Every row gives one point. Each copy is the shape, with its points in the same order, stretched, turned, moved and blurred by noise. Is it also mirrored, or only turned?

Shape:
[[-39 -21]
 [ 23   3]
 [-34  61]
 [ 15   6]
 [ 15   9]
 [  3 -15]]
Copy 1:
[[ 39  33]
 [  2 -31]
 [-46  50]
 [ -4 -15]
 [  3 -17]
 [ 21 -10]]
Copy 1 is: mirrored
Copy 2 (6 x 2):
[[-17 -31]
 [  3  28]
 [ 68 -29]
 [  8  23]
 [ 12  22]
 [-12   9]]
Copy 2 is: mirrored
Copy 3, 6 rows:
[[-10 -38]
 [  2  28]
 [ 71 -18]
 [  2  25]
 [ 11  29]
 [-13   8]]
Copy 3 is: mirrored
Copy 4, 6 rows:
[[ -8 -44]
 [  2  25]
 [ 59 -45]
 [  2   7]
 [  6  12]
 [-11   7]]
Copy 4 is: mirrored

Shape, 6 rows:
[[-37 -11  40]
 [ 26 -14  45]
 [ 25  51  31]
 [-15   4 -29]
 [-21  12 -23]
 [  6 -19 -15]]
Copy 1 (6 x 3):
[[  3 -50 -37]
 [ 43 -42  15]
 [ 72   7 -14]
 [ -7  14 -25]
 [ -3  13 -31]
 [ -8  -3   6]]
Copy 1 is: mirrored
Copy 2:
[[-15  -9  58]
 [ 37 -11  40]
 [ 34  57  42]
 [-13  15 -12]
 [-18  23  -7]
 [  7  -4 -16]]
Copy 2 is: only turned
Copy 3:
[[ 16  18  42]
 [ 14 -37  28]
 [-53 -28   6]
 [  6  17 -24]
 [  6  27 -23]
 [ 27   2 -10]]
Copy 3 is: mirrored
Copy 4 (6 x 3):
[[ 14  40  18]
 [ 26 -12  42]
 [-35 -12  62]
 [-26  -1 -19]
 [-29   8  -9]
 [  1 -15  -8]]
Copy 4 is: mirrored

Shape, 9 rows:
[[ 29  -8 -10]
 [-45  18  22]
 [ -4  -2 -31]
 [-23 -16   5]
 [  5  32  52]
 [-22  -8 -22]
 [ 25  -8 -33]
 [-16  51  21]
 [-21  13  20]]
Copy 1, 9 rows:
[[ 16 -20  -8]
 [-34  19  50]
 [-20  -3 -11]
 [-28 -22  28]
 [ 31  30  57]
 [-39 -22  14]
 [  9 -24 -19]
 [-11  48  40]
 [-15  12  46]]
Copy 1 is: only turned
Copy 2 (9 x 3):
[[ 32   5  -6]
 [-31   7  28]
 [  1  20 -23]
 [-11 -16  -4]
 [  1  13  69]
 [-12   2 -20]
 [ 25  18 -25]
 [-16  42  48]
 [-19   1  28]]
Copy 2 is: only turned
Copy 3 (9 x 3):
[[ 28   6   7]
 [-56  34  23]
 [  0  10 -24]
 [-28  -2  10]
 [ -8  36  70]
 [-15   2 -17]
 [ 32  10 -23]
 [-17  56  33]
 [-29  25  27]]
Copy 3 is: only turned
Copy 4, 9 rows:
[[  7 -16 -22]
 [-37  50  15]
 [-28  -8 -33]
 [-35   3  11]
 [ 24  48  19]
 [-46   0 -17]
 [ -4 -24 -43]
 [ -2  65 -15]
 [-20  36   5]]
Copy 4 is: only turned

Shape (7 x 4):
[[  2  11  16  44]
 [ 18  31   3  27]
 [ -3   7 -11  46]
 [-14  20 -14  25]
 [-30 -61  28 -32]
 [  2 -32  -7 -24]
 [-45 -15  36 -12]]
Copy 1, 7 rows:
[[ -9  16  22  34]
 [ 13  42  22  28]
 [-15  22   1  35]
 [-12  34   1  11]
 [ 12 -71 -12 -27]
 [ 33 -19 -26  -8]
 [-17 -29  14 -28]]
Copy 1 is: only turned
Copy 2 (7 x 4):
[[-27  17 -34 -17]
 [ -9  38 -24 -30]
 [-17  27 -25   4]
 [-21  28   0  -4]
 [-17 -75  22  -6]
 [ 14 -35  15 -10]
 [-47 -30  20 -26]]
Copy 2 is: mirrored
Copy 3 (7 x 4):
[[ 14   2  12  35]
 [-15  25   7  33]
 [ 12   5 -11  45]
 [ 10  15 -23  24]
 [ 49 -53   0 -54]
 [ -5 -33 -22 -21]
 [ 42 -12   6 -36]]
Copy 3 is: mirrored
Copy 4, 7 rows:
[[-15  26  14  41]
 [  9  34   0  28]
 [-28  31 -13  46]
 [ -9  15 -22  34]
 [-55 -44   9 -42]
 [-32  -4 -21 -38]
 [-24 -46  18   2]]
Copy 4 is: mirrored

Shape:
[[ 48  29  43   3]
 [ 13   2 -24 -34]
 [ -6  -8  25  27]
 [ 23 -17 -37  -1]
 [-16   1 -21  12]
 [-11  18 -22 -15]
 [-44 -66   5  10]]
Copy 1, 7 rows:
[[  1  30  65  18]
 [ -9  31  -9 -41]
 [  1 -35  24   5]
 [ 33   8 -13 -37]
 [ -1 -10 -21 -13]
 [-21  18 -25 -18]
 [ -3 -79 -10 -49]]
Copy 1 is: only turned
Copy 2 (7 x 4):
[[ 41   1  53  28]
 [ 36  24 -12 -27]
 [ -6 -21  22  22]
 [ 36  -6 -29   6]
 [ -5   8 -19   9]
 [  7  32 -12  -5]
 [-36 -47 -10 -19]]
Copy 2 is: only turned
Copy 3:
[[ 30   8  56 -13]
 [  9  25 -35 -16]
 [-28 -18  19   6]
 [ 14  -9 -44  11]
 [-19 -20 -25 -12]
 [ -7   5 -25 -33]
 [-79  -2 -37  36]]
Copy 3 is: mirrored

Shape (9 x 6):
[[ -5 -35 -11  14   8  -4]
 [ 15   0 -14  21  27   0]
 [ -5   8   0   2 -21 -22]
 [  9   3   9  -1  95  22]
 [  9 -18   5  -1 -22   4]
 [ 12 -27  17   7 -15  41]
 [ 15 -30  17  25  29 -28]
 [ 34 -26  -7  22 -31 -29]
 [  2   2  -9 -63 -21  36]]
Copy 1:
[[-11 -28  26  17  10  22]
 [  7   1  -4  27  13  31]
 [ -7   4  15  -6 -24  18]
 [  2  10 -25  21  82  21]
 [ 12 -15  29   4 -14  -1]
 [ 22 -12  30  26   1 -24]
 [ -6   8  40  12  32  47]
 [ 23 -10  43  11 -29  39]
 [ 35 -44 -10 -28 -12 -45]]
Copy 1 is: mirrored
Copy 2 (9 x 6):
[[  4 -51   5   7  -7 -10]
 [ 17 -27 -31  25  25  -8]
 [-11   7 -18   5 -16 -16]
 [ 49 -37 -23  -2  84 -33]
 [  4 -21  -6  -6 -18   8]
 [  1 -38  13 -15   2  38]
 [ 23 -28  13  26   8 -23]
 [  8 -13 -10  36 -32   8]
 [ 27 -25 -41 -71 -14  24]]
Copy 2 is: only turned
Copy 3:
[[  1 -27 -12  27  -3  -7]
 [ 18   1 -12  26  22 -20]
 [-11   6  19  -3  -8 -12]
 [ 20 -39 -18  42  87 -27]
 [ 12 -17   7  -2  -6  20]
 [ 15 -20  -4  11  18  53]
 [ 14 -36  14  50   6 -18]
 [ 30  -7  12  10 -37  -1]
 [ 10 -24 -12 -64  21  22]]
Copy 3 is: only turned

Shape, 12 rows:
[[-29  15  -5 -38 -28  -2 -36 -15]
 [-21 -46   3  -8   8 -15  -9  13]
 [ -8  -1 -22  45  19 -21   6  16]
 [ 19 -22 -28  48   7  26   2  34]
 [-55 -22  18   0   9  19  10  43]
 [-27 -33 -14  30  54  36  -6  14]
 [ 34 -11  -7  53 -26  40 -42  27]
 [  6  20  26  35 -42   8 -36  -6]
 [ 27  40  33 -22 -23 -17 -50 -31]
 [ 16  27  28 -29 -35   1   1 -20]
 [ -4  -4 -37  21  21  46 -31  48]
 [-32   4   2 -32 -22   2  -8 -43]]
Copy 1:
[[-23   3  11 -22 -19  18 -43 -22]
 [  6 -40  16   2 -13 -15   4   8]
 [ -4 -10 -29  30  26 -10  24  31]
 [  9 -29 -31  40   4  39  38  38]
 [-11 -23  42  -8  -2   9  27  32]
 [ -5 -56  13  32  49  27  37  24]
 [ 17 -13 -16  60 -29  58  -7  40]
 [  1  40   8  47 -37  25 -23   4]
 [ 35  56   6   6 -13  18 -54 -32]
 [ 21  48  11 -14 -27  26  -4 -37]
 [-10 -38 -10  14  23  60   7  48]
 [-20   3  18  -3 -20  15 -18 -55]]
Copy 1 is: only turned
Copy 2, 12 rows:
[[-10  26  -5 -29 -18  -6 -37  -1]
 [ 11 -31 -14 -24  21 -32 -15  -4]
 [  3  -8 -31  46  31 -13   5 -11]
 [ 19 -34 -34  22  34  28   9  18]
 [-23 -16   0 -26  31 -19  18  27]
 [-17 -15 -28  -8  76   9   4  -1]
 [  4 -41 -19  44  21  62 -28  33]
 [-11 -16  25  39 -11  29 -31  10]
 [ 24  35  39  10 -18   7 -73  -1]
 [ 24  27  27 -16 -27  13 -23   6]
 [ -5  -8 -50   4  42  34 -14  35]
 [-14  18  12 -38 -18   1 -22 -28]]
Copy 2 is: only turned

Shape, 12 rows:
[[ 50  39 -46   0 -18 -52 -41  -3]
 [ 36 -15  55 -34  -2  40  -6  -8]
 [ -4   2  -6 -31  -2  25  -3 -13]
 [  9   4  11 -16 -24  21  20  23]
 [  9 -28  29 -50 -36  11  10 -29]
 [ 35 -27  12  -8  -6  29  23 -18]
 [-27  43  -1  10   1 -21 -28  12]
 [ 43  -7   4 -30  21  14  27 -21]
 [  4  60  -6  25 -24 -10   2 -25]
 [ -1  20 -17  44 -13 -35 -15   0]
 [ 28  49 -17 -13  -8 -85 -12   9]
 [ -6  20   6   5   7 -28 -16  -9]]
Copy 1 (12 x 8):
[[ 26  18  18 -25 -22 -76 -43 -14]
 [ 34  28  40 -27 -11  41  24  37]
 [ 19  13  -1 -32 -13  24  20 -14]
 [  6   9  -2   2 -25   5  37  25]
 [ 15  -3  51 -44 -43  38  29  12]
 [ 58   0  23 -12 -11  14  37  15]
 [-25  17  -5   8  -2 -11 -18 -14]
 [ 55  18  36 -23   3   1  48 -11]
 [  2  36  18  17 -48 -25   4 -27]
 [  7 -10   4  35 -22 -33 -23 -14]
 [-30  11  36 -15  -5 -82 -12 -12]
 [ -8   6  25   6  -4  -6  -8 -24]]
Copy 1 is: only turned
Copy 2, 12 rows:
[[ 27  50 -34 -40   9 -56  10  44]
 [ 55 -36   6   6  23  16  -5 -38]
 [  8  -7 -20 -16 -18   8   0 -15]
 [ 36   7  11  20 -28  -5   8 -10]
 [ 54 -46  11 -22 -32   0  -6 -23]
 [ 39 -28 -21  12 -11  -4  25 -45]
 [-26  24  10  -9   0 -20   2  48]
 [ 26  -1 -21 -14   5 -13  22 -55]
 [ -3  19   4 -34  -6  -4  58  40]
 [ -8   2 -11   1  -6 -51  36  49]
 [ 14  54  18 -53   5 -74   8  44]
 [ -9   0   5 -21   5 -32   3  22]]
Copy 2 is: mirrored
Copy 3, 12 rows:
[[-18  53 -53   8   0 -67 -60   9]
 [ 75  -9  10 -33   5  16  16  13]
 [  4  15 -20 -37  -6  14  14 -12]
 [  7   5 -24  -6  -7  17  20  22]
 [ 37 -27 -15 -47 -36  -7  34   9]
 [ 41 -31 -29  -3   9  12  16 -21]
 [-54  46  15   0  -8  -3 -26  11]
 [ 36 -10 -26 -14  33 -14  31 -24]
 [-26  49  -2  37 -25 -15  -7 -26]
 [-47   8  -6  36 -10 -16 -49   0]
 [-49  41 -24  17  11 -92 -21  32]
 [-27  17   8  -7   4 -22 -23   2]]
Copy 3 is: only turned

Shape:
[[-28  11  23 -11  -9  36  -5 -49 -32]
 [  1   4  26 -44   0  34   1  12  26]
 [ 38 -29  31  34  41   1  12  37 -39]
 [ 32  -1  20  21 -14 -12 -30 -32  37]
 [  0  23 -48  12 -23  42 -35 -33 -22]
 [ 18 -24  25 -21 -30   9  17  35   6]
 [-41 -32  30 -40  19 -38 -24  26  -2]
 [ 43  -2  20  15  26 -30  39 -30 -31]
 [ 12   1   6  33  -5  32  31  -4   6]
 [ -7 -22 -39  26  50  27  -3  35 -40]
 [-33  -1 -41  30  18 -18 -24  19  25]
 [ 31  21 -24  15  33  -6 -10 -34  19]
 [ 37  27  -8  16  30 -27  15  34 -23]
 [  7 -24   6   8  45   9  27  -5 -23]
 [ -8 -24 -17  -6 -18 -32  24 -20   8]]
Copy 1:
[[-36  30  27 -22  24  50  35 -19 -18]
 [  9  -1  21 -30   3  40 -36 -22 -22]
 [-10 -53  43  49  15  -1 -15  51 -18]
 [ 15  22   3  16   2  28  -6 -12  56]
 [ -7  33 -46 -17  11  47  37  28 -12]
 [-12 -39  18 -13 -39  14 -17  -7  -7]
 [-51 -11  19 -18  41 -42 -39 -19   5]
 [ 23 -13  54  43  11  -6  34  -5  -7]
 [  4 -19  -1  31 -15  55   2 -10 -18]
 [-14 -43 -30  23  47   5  -7  56 -54]
 [-11   3 -65  23  35  -4 -35  -1   1]
 [ 47  24 -10  23  36  19   3  -2  -2]
 [ 25  -1   8  48 -10 -31 -21  33 -33]
 [  1 -34  27  20  40  15   3   3 -36]
 [ -3 -13  -8   0  -1  -8  23 -42   7]]
Copy 1 is: mirrored
Copy 2:
[[ -9 -12  52  20 -26  26  22  -3 -47]
 [ 15  -1  32 -31  -7  41  28  57   3]
 [ 12 -21  75 -31  17 -45 -56   2  11]
 [ 45  13  16  31  18  16  -3  -7  36]
 [-12  19 -13   2 -30  37 -42 -27 -29]
 [ 29 -26  18 -37 -17 -18  16  37  24]
 [-17 -32  23  37  24 -21   7  80  -2]
 [ 48   6  58 -14  51 -41  -8 -26 -26]
 [  2  18  42 -38  -6  -2   4 -23  14]
 [-61  -3  30 -36  12 -14 -74   4 -14]
 [-44  26 -18  22  19 -12 -31  16  16]
 [ 23  45  19   6  44  23 -29 -14  -6]
 [ 27  35  31 -32  21 -46 -46  17 -17]
 [-15  -9  56 -29  41 -13 -15  -5 -18]
 [  3 -10 -20   4  35 -29  25  -1  -7]]
Copy 2 is: mirrored
Copy 3 (15 x 9):
[[-48   7 -38   1 -25  14   1 -34 -27]
 [ 18  23 -35 -18 -22  31 -11  17  33]
 [ 17  10   9  14  51  13  -8  47 -56]
 [ 32   8 -40  17   9 -42 -34 -13  15]
 [ 15   7   5  36 -49  13  -3 -72 -22]
 [ 26  -2 -12 -22 -22   2   0  51   9]
 [-29 -27   2 -51  13  13 -40  28  13]
 [  1  35  -9 -27  51 -36  21   7 -39]
 [ 19  27  -8  31 -10  -3  35  16  -5]
 [ -3  -3  60  33  26  48  13   0 -26]
 [  7  -7  52  28  10 -15 -23  -6  34]
 [ 26  35   7  13  30 -11 -13 -41  10]
 [ 23  51  46 -15  23 -12 -12  26 -34]
 [-13  13   6  -6  41  20  28   8 -21]
 [  6 -10   7 -33  -6 -42  22  11  21]]
Copy 3 is: mirrored
Copy 4 (15 x 9):
[[-18 -30  44  -9 -26  31   7 -38 -41]
 [ 20  14  23 -51  -4  30   7   4  15]
 [ 57 -15 -18  32  32  35  16  27 -27]
 [ 19   0   6  -4  19  -6 -53 -26  -4]
 [-40   3 -13  -4 -20  66 -43 -32 -36]
 [ 14  -6   7 -44  28  17  -1  45  -3]
 [  8 -41   4   2 -35  -2  21  40  36]
 [ 29 -18 -33   4  26 -17  21 -31 -53]
 [ -6  19  12   3  47  27  -1 -16 -25]
 [ -2  -4 -41  42   5  80  22  11   0]
 [-38  18 -27  47  -1  23 -16   8  36]
 [ 11  21 -40   9   3  13 -18 -54  -9]
 [ 23  31 -55  16   3   8  13  21 -33]
 [ 18 -18 -14  15  22  30  36 -21 -12]
 [-34 -25 -24 -13  23 -15   2  -8   1]]
Copy 4 is: mirrored

Shape, 13 rows:
[[-50  49 -41   0  15  14   7  -3   7]
 [-27   0  15   4 -34 -46  16  -7 -23]
 [ 16 -10 -47 -39  34   1   8  -6  11]
 [ 14  42  35  35  20  11 -18   4  23]
 [ 24  37  27  41  10  31  19  19  14]
 [  2 -18  -6  35 -16  -2 -35   6  50]
 [-28 -12  15  -8 -41  26   9  -3  17]
 [-22  17 -24  34  -3  29   6   4  29]
 [ -8 -16  31  -4  23   1 -44  57  11]
 [-31  19  10   6  37  20  -4 -11 -40]
 [ 23  -9  15  18  15 -35   1  12  -9]
 [-64 -28  35 -33  27 -15  15   5 -15]
 [-14  47 -14 -24 -40 -32  38  13  48]]
Copy 1:
[[-21 -38  16  -6  -3  51  17  15 -14]
 [-38  14  47 -42  -1   2 -17  -2   5]
 [  4  -1 -38 -10  -8  26  38 -15 -20]
 [-18 -45  -1  56  13  -3 -39  12 -14]
 [ -8  -5  16  71   5   5 -39  17  -4]
 [ 39 -40  -9   9 -13 -13 -13   9 -59]
 [ 41   8  34 -28 -13  19 -14  -6   6]
 [ 17 -27  19  20 -11  26  -3  12 -32]
 [ 38 -17 -16  25  14 -45  -1  29   9]
 [-31  -7  32   1  45  15  14 -13  28]
 [-28   7   3  16  12 -25 -12   1 -12]
 [ -5   4  40 -37 -12 -11  24 -24  48]
 [-13 -22   2 -18 -61  39 -32  31 -22]]
Copy 1 is: only turned
Copy 2 (13 x 9):
[[ 13  12 -14  32  18 -72 -24  63 -25]
 [  5 -11 -49 -12  27  -7 -21 -19  33]
 [ 23 -22 -11   8 -60 -26 -25   7   4]
 [-41  26  43  25   9 -17 -33  21 -27]
 [ -8  13  55  -4   2 -19 -30  28 -26]
 [-32 -14  15  46   8  -6  40 -19 -40]
 [-15 -33 -18 -22  -4 -20  38  17 -29]
 [ -3 -15  24  16  14 -50  11  30 -43]
 [-57  -5  22  14 -10   2 -12  37  26]
 [-24 -21   2  -2  -9 -27 -72  47   0]
 [ -7  -5   2  -2 -12   2 -41 -23  33]
 [-59 -52 -38 -32 -22 -53 -29  27  48]
 [ 38  42 -33   2  24 -62  22  14   6]]
Copy 2 is: mirrored
Copy 3, 13 rows:
[[ 62  28 -17  29   5   0 -13 -13  32]
 [-39  56  10  23 -33   4  18  -3 -12]
 [ 12 -21 -31 -13  25 -53   8  31  17]
 [ 19   3  29  11  17  26 -53 -37 -35]
 [ 24 -29  28  15   7  51 -37  -6 -18]
 [-35   5 -31 -55  11  22 -41 -42   6]
 [-15  -2 -19   5 -19   3  18 -35   6]
 [ 21  -7 -19 -10   5  34 -34 -19  36]
 [-17  12   0 -29  68  30  29 -41 -19]
 [  6  15   0  78  35   1   3 -16  15]
 [-39  13  15  -6  16   3 -10  18 -17]
 [-16  41  33  31  32 -33  65 -34  28]
 [ 52  27  18 -27 -60 -17   3   2 -30]]
Copy 3 is: only turned
